Rows are points. The points of each table are mixes of a few directions, plus a little noise. How many directions does each table use, and how many do they share? Where both have some left over, give the other angles between the two spaces (their principal angles), to ten degrees, smallest first.

First, 6 rows:
[[-0.05  0.48]
 [-0.04  0.33]
 [ 0.06 -0.60]
 [-0.05  0.57]
 [ 0.10 -0.99]
 [-0.02  0.22]]
Second, 5 rows:
[[ 0.55 -0.76]
 [ 0.26 -0.36]
 [-0.19  0.27]
 [-0.28  0.38]
 [-0.34  0.47]]
Directions: first 1, second 1, shared 0; angles 30

First:
[[ 0.44 -0.32 -0.54  0.11]
 [ 0.16  0.53  0.36  0.40]
 [-0.27  0.77  0.11  0.39]
 [ 0.16 -0.50 -0.29 -0.22]
 [-0.49 -0.48  0.36 -0.67]]
Second:
[[ 0.17 -0.15 -0.09  0.59]
 [-0.16 -0.60  0.40 -0.10]
 [ 0.11  0.41 -0.28  0.07]
 [ 0.11  1.01 -0.54 -0.27]
 [-0.24 -0.67  0.51 -0.30]]
Directions: first 3, second 2, shared 1; angles 60

First (10 x 9):
[[-0.61 -0.15  0.37 -0.27  0.56  0.00 -0.17 -0.27  0.20]
 [-0.32 -0.10  1.19 -0.41  0.03  0.52 -0.14  0.03  0.13]
 [-0.36  0.06 -0.38 -0.59 -0.43  0.55 -0.21  0.36 -0.75]
 [ 0.27  0.06 -0.40  0.23 -0.12 -0.19  0.10  0.03 -0.03]
 [-0.96 -0.15 -0.08 -0.58  0.52  0.14 -0.31 -0.19 -0.20]
 [ 1.16  0.19  0.29  0.63 -0.72 -0.03  0.36  0.28  0.22]
 [ 0.13  0.05  0.42 -0.20 -0.45  0.45 -0.02  0.28 -0.21]
 [ 0.12  0.08 -0.71  0.07 -0.18 -0.12  0.03  0.10 -0.28]
 [ 0.47  0.07 -1.12  0.68  0.19 -0.80  0.23 -0.21  0.18]
 [ 0.11 -0.10  0.41  0.45  0.61 -0.52  0.13 -0.42  0.74]]
Second (8 x 9):
[[ 0.10  0.03 -0.09  0.04 -0.09  0.00  0.03  0.05 -0.04]
 [-1.33 -0.37  1.18 -0.55  1.30  0.01 -0.36 -0.64  0.60]
 [-0.66 -0.18  0.59 -0.27  0.64  0.00 -0.18 -0.32  0.30]
 [ 0.61  0.17 -0.55  0.26 -0.60  0.00  0.17  0.30 -0.28]
 [ 0.60  0.17 -0.53  0.25 -0.59 -0.01  0.16  0.29 -0.27]
 [-0.33 -0.09  0.29 -0.13  0.32  0.00 -0.09 -0.16  0.15]
 [ 0.51  0.14 -0.45  0.21 -0.50  0.00  0.14  0.25 -0.23]
 [ 0.50  0.14 -0.45  0.21 -0.49  0.00  0.14  0.24 -0.22]]
Directions: first 3, second 1, shared 1

First:
[[ 0.11  0.38 -0.64 -0.21 -0.22  0.54  0.17  0.94 -0.81  0.06  0.06 -0.33
   0.11 -0.46]
 [-0.16 -0.23 -0.86 -0.21 -0.14 -0.58  0.08  0.66  0.81 -0.50  0.03 -0.02
  -0.04  0.39]
 [ 0.21 -0.34  0.90  0.10  0.74  0.19 -0.70 -0.77 -0.27  0.91 -0.03 -0.17
  -0.02 -0.31]
 [-0.02  0.04  0.15  0.12  0.04 -0.77  0.06 -0.64  0.80 -0.67 -0.38  0.55
  -0.19  0.36]
 [ 0.00  0.21  0.21  0.09 -0.20  0.34  0.20 -0.08 -0.42  0.06  0.08  0.02
   0.05 -0.11]
 [-0.21  0.21 -0.08  0.08 -0.67  0.60  0.58  0.37 -0.50 -0.02  0.42 -0.14
   0.18  0.08]
 [ 0.38  0.36  0.95  0.22  0.58 -0.46 -0.32 -1.37  0.01 -0.23 -0.78  0.68
  -0.28 -0.29]
 [-0.23  0.01  0.15  0.12 -0.48  0.39  0.39  0.03 -0.19  0.06  0.39 -0.07
   0.13  0.20]
 [ 0.19 -0.52 -0.22 -0.25  0.81 -0.26 -0.82  0.27  0.26  0.60 -0.10 -0.39
  -0.05 -0.23]
 [-0.26 -0.10 -0.53 -0.06 -0.47 -0.01  0.37  0.59  0.27 -0.25  0.33 -0.12
   0.10  0.35]]
Second (10 x 14):
[[ 0.36  0.50  0.91  0.16  0.24  0.97 -0.15 -0.54 -1.50  0.72 -0.12 -0.09
   0.07 -0.84]
 [ 0.17  0.23  0.36  0.02  0.05  0.94 -0.08  0.11 -1.20  0.74  0.19 -0.37
   0.16 -0.60]
 [-0.13 -0.17 -0.30 -0.04 -0.07 -0.45  0.05  0.11  0.63 -0.34 -0.01  0.10
  -0.05  0.34]
 [-0.44 -0.61 -1.15 -0.23 -0.33 -0.81  0.17  0.92  1.44 -0.58  0.33 -0.14
   0.01  0.86]
 [-0.10 -0.12 -0.16  0.03  0.01 -0.88  0.05 -0.32  1.04 -0.70 -0.28  0.44
  -0.17  0.49]
 [-0.13 -0.17 -0.31 -0.05 -0.07 -0.40  0.05  0.14  0.58 -0.30  0.01  0.07
  -0.04  0.32]
 [ 0.03  0.04  0.05 -0.01  0.00  0.29 -0.02  0.11 -0.34  0.23  0.09 -0.15
   0.05 -0.16]
 [ 0.01  0.01  0.01  0.00  0.00  0.02  0.00 -0.01 -0.02  0.01  0.00  0.00
   0.00 -0.01]
 [ 0.13  0.18  0.30  0.03  0.06  0.62 -0.06  0.00 -0.82  0.49  0.09 -0.21
   0.09 -0.42]
 [ 0.09  0.13  0.29  0.10  0.12 -0.31 -0.03 -0.53  0.20 -0.27 -0.30  0.34
  -0.12  0.03]]
Directions: first 4, second 2, shared 2

First, 8 rows:
[[ 0.55  0.44  0.31  0.02 -0.42 -0.30  0.63 -0.38 -0.06 -0.29  0.69 -0.55
  -0.22 -0.39  0.35  0.23 -0.19 -0.59 -0.08 -0.11]
 [ 0.23 -0.13 -0.13 -0.33  0.67  0.22 -0.20  0.59 -0.21 -0.72 -0.05  0.15
   0.46  0.23 -0.25 -0.29  0.19  0.56 -0.76 -0.20]
 [-0.69  0.01  0.22  0.53 -0.25  0.45 -0.07  0.07  0.41  0.94 -0.78  0.79
   0.04  0.33 -0.02  0.34 -0.08 -0.32  1.13  0.38]
 [ 0.18 -0.27 -0.27 -0.35  0.59  0.08 -0.30  0.43 -0.23 -0.58 -0.02  0.05
   0.30  0.16 -0.29 -0.36  0.20  0.64 -0.77 -0.20]
 [ 0.58  0.12 -0.04  0.31 -0.55 -0.20  0.44 -0.55  0.14  0.30  0.30  0.04
  -0.17 -0.41  0.03  0.20 -0.10 -0.34  0.30 -0.04]
 [ 0.25  0.36  0.30 -0.60  0.32 -0.28  0.24  0.23 -0.42 -1.13  0.77 -1.01
  -0.04 -0.10  0.37 -0.16 -0.06 -0.12 -0.98 -0.24]
 [-0.64 -0.37 -0.18  0.06  0.32  0.33 -0.56  0.32  0.12  0.42 -0.72  0.56
   0.16  0.41 -0.27 -0.13  0.13  0.41  0.28  0.17]
 [-0.44 -0.19 -0.19  0.34 -0.65 -0.30 -0.13 -0.73  0.25  1.11 -0.18 -0.01
  -0.54 -0.21  0.08  0.16 -0.12 -0.25  0.87  0.24]]
Second (11 x 20):
[[-0.90  0.91  0.10  0.06 -1.27 -0.32 -0.41 -0.31  0.41  0.26  0.48  0.41
   0.39  0.99  0.51 -0.03  0.16 -0.67 -0.68 -0.08]
 [ 0.05  0.03  0.07 -0.02  0.06  0.02  0.08  0.04 -0.03 -0.09  0.03 -0.08
  -0.01 -0.04  0.03  0.02 -0.03 -0.03  0.00  0.00]
 [-0.66  1.23  0.55 -0.10 -1.04 -0.24  0.06 -0.06  0.24 -0.32  0.76 -0.07
   0.35  0.83  0.77  0.12  0.00 -1.00 -0.76 -0.10]
 [ 0.63 -1.12 -0.48  0.07  0.98  0.23 -0.02  0.08 -0.23  0.25 -0.68  0.04
  -0.32 -0.78 -0.69 -0.10 -0.01  0.90  0.70  0.10]
 [ 0.33 -1.35 -0.91  0.22  0.64  0.12 -0.51 -0.18 -0.03  0.84 -0.91  0.52
  -0.26 -0.53 -0.91 -0.26  0.16  1.16  0.72  0.11]
 [ 0.49 -0.28  0.12 -0.08  0.65  0.17  0.36  0.23 -0.24 -0.33 -0.11 -0.35
  -0.18 -0.50 -0.13  0.07 -0.13  0.18  0.28  0.03]
 [-0.32 -0.02 -0.25  0.10 -0.39 -0.11 -0.35 -0.20  0.18  0.39 -0.07  0.36
   0.09  0.29 -0.05 -0.10  0.13  0.07 -0.09  0.00]
 [-0.37  0.92  0.50 -0.11 -0.62 -0.13  0.18  0.03  0.11 -0.39  0.59 -0.19
   0.22  0.50  0.59  0.13 -0.05 -0.76 -0.53 -0.07]
 [ 0.28 -0.13  0.09 -0.05  0.37  0.10  0.22  0.14 -0.15 -0.22 -0.04 -0.22
  -0.10 -0.28 -0.05  0.05 -0.08  0.07  0.14  0.01]
 [-0.11 -0.05 -0.12  0.04 -0.12 -0.03 -0.14 -0.08  0.07  0.17 -0.05  0.16
   0.02  0.09 -0.05 -0.04  0.05  0.06 -0.01  0.00]
 [ 0.59 -0.14  0.32 -0.14  0.75  0.20  0.55  0.33 -0.32 -0.58  0.01 -0.56
  -0.19 -0.56 -0.01  0.14 -0.20  0.03  0.24  0.02]]
Directions: first 4, second 2, shared 1; angles 70

First:
[[-0.61 -0.01 -0.54  0.36 -0.34 -0.59 -0.58  0.08 -0.35 -0.37 -0.11  0.13
   0.64 -0.11 -0.34  0.08  0.10 -0.06 -0.44  0.29  0.29 -0.13 -0.62 -0.04
   0.17  0.49 -1.05  0.29  0.78  0.28 -0.20 -0.10]
 [ 0.36 -0.80 -1.51  0.41 -0.55 -0.90 -0.17 -0.09 -0.32 -0.59 -0.13 -0.04
   1.04  0.67 -0.49  0.51  0.28  0.52 -0.34  0.49 -0.30 -0.13 -1.02 -0.31
  -0.36 -0.34 -1.52  0.88  1.03  0.57 -0.72  0.06]
 [ 0.79 -0.35 -0.12 -0.19  0.10  0.21  0.52 -0.12  0.21  0.12  0.06 -0.16
  -0.20  0.41  0.13  0.14  0.02  0.30  0.30 -0.08 -0.43  0.07  0.18 -0.09
  -0.34 -0.66  0.40  0.09 -0.34 -0.04 -0.12  0.12]
 [ 0.62 -0.12  0.26 -0.27  0.22  0.41  0.50 -0.09  0.27  0.25  0.08 -0.13
  -0.43  0.20  0.24  0.00 -0.05  0.14  0.35 -0.19 -0.31  0.09  0.41 -0.01
  -0.21 -0.50  0.73 -0.13 -0.56 -0.18  0.08  0.09]
 [ 0.11  0.40  1.01 -0.37  0.44  0.73  0.36  0.01  0.33  0.47  0.12 -0.05
  -0.82 -0.29  0.40 -0.29 -0.19 -0.23  0.38 -0.38  0.02  0.13  0.80  0.17
   0.10 -0.06  1.25 -0.57 -0.88 -0.42  0.46  0.02]
 [-0.29  0.19  0.20  0.02  0.02  0.03 -0.14  0.05 -0.03  0.03  0.00  0.05
  -0.05 -0.20  0.01 -0.10 -0.04 -0.15 -0.05 -0.03  0.17 -0.01  0.05  0.06
   0.14  0.24  0.04 -0.12  0.00 -0.05  0.11 -0.04]
 [-1.23  0.81  0.80  0.09  0.10  0.09 -0.63  0.20 -0.15  0.09 -0.03  0.23
  -0.16 -0.84  0.03 -0.41 -0.14 -0.62 -0.26 -0.09  0.71 -0.04  0.18  0.26
   0.60  1.04  0.09 -0.49  0.03 -0.18  0.47 -0.19]
 [ 0.07 -0.40 -0.84  0.27 -0.33 -0.55 -0.18 -0.03 -0.22 -0.36 -0.08  0.01
   0.62  0.32 -0.30  0.27  0.15  0.25 -0.24  0.29 -0.10 -0.09 -0.61 -0.16
  -0.15 -0.09 -0.93  0.48  0.64  0.33 -0.39  0.01]
 [ 0.17  0.27  0.74 -0.30  0.34  0.57  0.33 -0.01  0.27  0.37  0.09 -0.05
  -0.64 -0.17  0.32 -0.20 -0.14 -0.14  0.32 -0.29 -0.04  0.10  0.62  0.12
   0.04 -0.12  0.99 -0.42 -0.70 -0.32  0.33  0.03]]
Second (8 x 32):
[[-0.25 -0.11 -0.11  0.24 -0.27 -0.95  0.10 -0.42  0.51  0.22 -0.25  0.07
  -0.47  0.22 -0.15  0.36  0.06  0.10 -0.06  0.15  0.08 -0.07 -0.18 -0.46
   0.25 -0.38  0.06 -0.06 -0.12 -0.01 -0.34 -0.18]
 [-0.41  0.10 -0.24  0.18 -0.30 -0.20  0.44 -0.29 -0.24 -0.44 -0.27  0.03
  -0.14 -0.23  0.47  0.12  0.96  0.34 -0.21  0.14 -0.01 -0.17  0.29  0.36
   0.09  0.11  0.23 -0.12 -0.49 -0.29 -0.41 -0.10]
 [-0.08 -0.42  0.20 -0.11 -0.01  0.13  0.13  0.40  0.32 -0.22 -0.28 -0.21
   0.48 -0.14  0.28  0.10  0.16  0.25 -0.01 -0.09  0.04 -0.50 -0.18 -0.03
   0.36  0.09  0.02  0.11 -0.36 -0.06 -0.43 -0.19]
 [ 1.47  0.07 -0.28 -0.50  0.60  1.55  0.43  1.78 -0.19  0.66  1.05 -0.34
   0.78 -0.31 -1.60 -0.22 -1.99 -0.42  0.62 -0.84 -0.43  0.52 -0.69  0.54
   0.09  1.28  0.21  0.29  2.03  0.51  0.87  1.27]
 [-0.17 -0.12  0.48  0.00  0.08 -0.04 -0.70 -0.43  0.07 -0.05 -0.13  0.12
  -0.03  0.23  0.42 -0.17  0.05 -0.19 -0.04  0.23  0.19 -0.12  0.15 -0.40
  -0.24 -0.57 -0.37 -0.01 -0.48  0.02  0.14 -0.46]
 [-0.27  0.32 -0.35 -0.25  0.36 -0.41 -0.12 -0.06 -0.05  0.15  0.02  0.05
   0.02  0.43  0.28 -0.23 -0.06  0.18 -0.29  0.04  0.05  0.44  0.13  0.06
  -0.42 -0.08 -0.02 -0.06 -0.15  0.01  0.06 -0.10]
 [ 0.17 -0.03  0.27  0.37 -0.40  0.20 -0.08 -0.45 -0.19 -0.10  0.06  0.16
  -0.43 -0.31 -0.25  0.14  0.19 -0.33  0.22  0.12 -0.04 -0.14  0.12 -0.09
   0.12 -0.14 -0.05 -0.04  0.13 -0.02  0.18  0.08]
 [-0.43  0.17  0.01  0.08 -0.05 -0.27 -0.20 -0.55 -0.20 -0.23 -0.19  0.14
  -0.21  0.12  0.56 -0.10  0.60  0.09 -0.22  0.25  0.10  0.04  0.36  0.02
  -0.27 -0.30 -0.08 -0.11 -0.56 -0.16 -0.07 -0.32]]
Directions: first 2, second 5, shared 0; angles 70, 90

First (9 x 32):
[[ 0.28 -0.08 -0.23  0.58  0.34  0.42 -0.30 -0.27  0.95 -1.63  0.81  0.19
  -0.09 -0.66 -0.22 -0.58 -0.45 -0.18 -0.15 -0.48 -0.29  0.63  0.50 -0.51
   0.93  0.80 -0.53  0.32  0.36  0.85 -0.92  0.07]
 [ 0.07 -0.02 -0.06  0.16  0.09  0.11 -0.09 -0.08  0.26 -0.43  0.23  0.05
  -0.02 -0.17 -0.06 -0.16 -0.12 -0.05 -0.04 -0.14 -0.07  0.17  0.14 -0.14
   0.24  0.21 -0.14  0.08  0.09  0.23 -0.25  0.02]
 [-0.03  0.01  0.02 -0.06 -0.03 -0.04  0.02  0.03 -0.09  0.16 -0.08 -0.01
  -0.01  0.06  0.02  0.05  0.04  0.02  0.02  0.04  0.03 -0.06 -0.05  0.05
  -0.09 -0.07  0.05 -0.03 -0.03 -0.08  0.08 -0.01]
 [-0.23  0.07  0.20 -0.49 -0.29 -0.36  0.25  0.22 -0.81  1.38 -0.69 -0.16
   0.09  0.55  0.18  0.49  0.38  0.16  0.13  0.42  0.24 -0.53 -0.41  0.43
  -0.78 -0.67  0.45 -0.28 -0.29 -0.72  0.78 -0.06]
 [ 0.20 -0.06 -0.17  0.43  0.25  0.32 -0.22 -0.20  0.71 -1.22  0.61  0.14
  -0.07 -0.49 -0.16 -0.44 -0.33 -0.14 -0.11 -0.36 -0.21  0.47  0.38 -0.38
   0.68  0.59 -0.40  0.24  0.25  0.64 -0.69  0.06]
 [-0.26  0.07  0.22 -0.56 -0.32 -0.41  0.29  0.25 -0.90  1.56 -0.78 -0.18
   0.08  0.64  0.20  0.56  0.44  0.18  0.15  0.46  0.28 -0.60 -0.47  0.48
  -0.89 -0.76  0.52 -0.31 -0.34 -0.81  0.89 -0.08]
 [ 0.22 -0.07 -0.19  0.45  0.27  0.33 -0.24 -0.21  0.73 -1.27  0.63  0.15
  -0.07 -0.51 -0.17 -0.45 -0.36 -0.14 -0.12 -0.38 -0.22  0.49  0.39 -0.40
   0.73  0.62 -0.41  0.25  0.27  0.66 -0.72  0.06]
 [-0.22  0.06  0.19 -0.45 -0.27 -0.34  0.23  0.21 -0.76  1.30 -0.64 -0.15
   0.07  0.52  0.18  0.46  0.36  0.15  0.12  0.39  0.23 -0.50 -0.39  0.41
  -0.74 -0.63  0.42 -0.26 -0.28 -0.68  0.74 -0.06]
 [-0.03  0.01  0.02 -0.06 -0.03 -0.04  0.03  0.02 -0.10  0.16 -0.08 -0.02
   0.01  0.07  0.03  0.06  0.05  0.03  0.02  0.05  0.02 -0.06 -0.05  0.05
  -0.09 -0.08  0.05 -0.04 -0.04 -0.09  0.10 -0.01]]
Second:
[[-0.32  0.12  0.15  0.22  0.63  1.02 -0.39 -0.24 -0.79 -0.37  0.02 -0.06
   0.38  0.31 -0.13 -0.33 -0.03  0.93 -0.66  0.28  0.13 -0.51  0.27 -0.17
  -0.21  0.32  0.37  0.05 -0.13  0.00  0.20  0.06]
 [-0.46  0.16  0.11  0.16  0.27  0.76 -0.49 -0.77 -0.71 -0.74 -0.03 -0.20
   0.17 -0.15 -0.30 -0.78 -0.13  1.51 -0.32 -0.08 -0.03 -1.03  1.15 -0.18
  -0.63  0.13 -0.14 -0.15 -0.47 -0.59  0.59 -0.03]
 [ 0.34 -0.10 -0.10  0.34 -0.48 -0.59  0.18 -0.29  0.59  0.18 -0.34  0.05
  -0.34 -0.29  0.11  0.66  0.07  0.20  0.34  0.61 -0.40 -0.06  0.20  0.36
  -0.16  0.38 -0.36  0.29  0.10  0.11 -0.12 -0.09]
 [ 0.36 -0.22 -0.57  0.25 -0.51 -0.88  0.33  0.39  0.40  0.65  0.19  0.01
   0.07  0.06  0.19  0.35  0.09 -0.56  0.40  0.42  0.14  0.37 -0.66 -0.08
   0.58 -0.11 -0.04  0.36  0.32  0.39 -0.47  0.14]
 [ 0.24 -0.49  0.11 -0.17  0.07 -0.17  0.64  1.19  0.60  0.60  0.47 -0.05
  -0.05  0.66  0.10  0.38  0.14 -1.48  0.28 -0.63  0.47  1.03 -1.72 -0.03
   0.79 -0.44  0.01 -0.07  0.09  0.62 -0.25  0.14]
 [ 0.02 -0.16 -0.40 -0.30 -0.39 -0.84  0.44  0.76  0.39  0.56  0.44 -0.01
   0.07  0.14  0.11 -0.17  0.11 -1.34  0.53 -0.55  0.37  0.61 -0.74 -0.31
   0.67 -0.68 -0.12 -0.08  0.17  0.11 -0.38  0.07]
 [ 0.19 -0.25 -0.21  0.10 -0.66 -0.88  0.44  0.07  0.79  0.28  0.01 -0.07
  -0.35 -0.20  0.03  0.26  0.12 -0.35  0.69 -0.09 -0.12  0.07 -0.04  0.11
   0.07 -0.14 -0.64  0.06 -0.07 -0.05 -0.08 -0.08]
 [ 0.00 -0.24  0.39  0.07  0.08  0.29  0.18 -0.03  0.35 -0.21 -0.05 -0.12
  -0.28  0.09 -0.12  0.15  0.04  0.23  0.12 -0.30 -0.07 -0.09 -0.05  0.22
  -0.24  0.10 -0.38 -0.14 -0.33 -0.06  0.36 -0.07]
 [-0.91  0.42  0.56 -0.45  0.56  0.78 -0.01 -0.07 -0.16 -0.47 -0.28  0.13
  -0.10  0.20 -0.01 -0.28  0.40 -0.23 -0.39 -0.23 -0.31 -0.43  0.93 -0.03
  -0.60  0.34 -0.13 -0.35 -0.16 -0.34 -0.07 -0.42]
 [ 0.03  0.44 -0.22  0.09  0.26  0.30 -0.65 -0.52 -0.88 -0.16 -0.20  0.15
   0.40 -0.25  0.03 -0.17 -0.25  0.72 -0.61  0.71 -0.09 -0.28  0.53 -0.09
  -0.11  0.26  0.71  0.18  0.30 -0.03 -0.09  0.10]
 [ 0.50  0.33  0.21 -0.28  0.20  0.20 -0.63 -0.49 -0.58 -0.30 -0.23  0.15
   0.04 -0.58 -0.08 -0.05 -0.58  0.35 -0.38 -0.11 -0.08  0.31  0.14  0.24
  -0.14 -0.15  0.70 -0.19  0.18 -0.15  0.32  0.17]]
Directions: first 1, second 6, shared 0; angles 90
